Each point is reached from the start by the listed moves, each made 0, 1 or 2 times, or once backwards (-1), plus a little noise. Is the number of moves made odd or even? Then give how often each move was made.
(in the rows, 128 means zero)

Moves:
(1): [187 128 132 150 136]
(2): [125 178 130 132 122]
(3): [125 129 159 126 131]
Start: [109 135 141 147 125]
Points:
[ 50 181 105 130 109] => odd (-1, 1, -1)
[222 233 121 201 128] => odd (2, 2, -1)
[ 41 187 201 124 119] => even (-1, 1, 2)

Moves:
(1): [156 128 125 140 120 123 118 118 130 140 129 124]
(2): [126 156 138 117 117 127 119 123 128 122 118 133]
(3): [137 112 155 119 128 126 125 132 138 129 132 130]
(4): [110 137 145 159 130 121 122 133 146 132 120 123]
(5): [138 136 126 129 171 139 123 124 131 125 123 146]
(6): [127 127 130 129 119 160 129 125 138 129 133 126]
(7): [147 145 135 141 128 124 171 130 131 118 124 123]
(8): [140 134 130 113 133 128 118 177 139 136 128 125]
(9): [127 127 124 118 128 114 137 120 159 133 132 142]
Start: [142 114 115 143 142 117 125 129 137 131 122 110]
Points:
[112 155 155 150 155  71  39 234 184 156  94 106] => odd (0, 1, 0, 2, 0, -1, -1, 2, 0)
[249 189 115 104 140 137 130 130 181 140 110 138] => even (2, 2, 0, -1, 1, 1, 1, 1, 1)
[162 114 140 144 162 156 190  61 222 125 136 150] => even (0, 0, 1, 0, 1, 2, 1, -1, 2)
[232  83 155 104 189  86  28 213 174 178 124 125] => odd (2, 0, 2, 0, 1, -1, -1, 2, 0)

Moves:
(1): [139 140 117 123 113 131 118 133 125 133 136 123 133 111 119 151]
(2): [109 148 126 145 125 132 133 130 121 117 131 115 134 132 144 124]
(3): [138 134 145 119 118 126 131 122 121 121 135 120 122 118 124 121]
(4): [134 132 121 151 125 142 120 121 125 133 139 135 127 117 126 123]
(5): [147 119 144 143 146 127 131 131 130 130 145 115 139 127 128 128]
(6): [120 126 129 130 123 146 142 127 141 137 121 115 116 123 121 133]
(7): [135 134 132 143 144 111 154 126 121 136 116 120 126 133 115 128]
(8): [129 134 142 145 125 129 136 151 132 120 123 142 129 133 129 130]
(9): [131 123 122 132 115 121 124 125 151 122 125 127 130 124 126 121]
(10): [118 144 145 124 124 121 121 135 132 142 129 127 134 136 118 122]
(11): [118 123 124 129 134 123 130 133 132 117 161 140 136 105 122 117]
(12): [134 139 126 126 139 129 134 116 138 122 120 138 135 130 131 135]
(13): [132 120 132 125 121 134 141 122 129 122 124 130 143 132 122 125]
(14): [128 130 128 134 124 130 143 131 132 127 150 119 114 162 120 126]
Start: [129 128 126 126 135 136 129 106 125 156 138 142 125 147 143 139]
Points:
[116 181 134 191  88 166 174 148 166 124 249  86 136  91 116 147] => odd (2, 2, 1, 0, 1, 2, 0, 1, 1, 0, 2, 0, 0, 1)
[133 160  97 179  88 143 170  78 159 179 143  87 143 230 102 137] => even (1, 1, -1, 1, 0, 0, 1, -1, 2, 1, -1, 0, 2, 2)
[172 129 119 138  98 116 162 132 139 133 107 174 103 124 112 161] => odd (1, -1, 1, 0, -1, 0, 1, 2, 1, -1, 0, 0, 0, 0)
[115 137 182 189 184 138 204 155 148 141 198 173 148 243 126 121] => even (-1, 0, -1, 0, 1, 0, 0, 2, -1, 1, 1, 1, 1, 2)
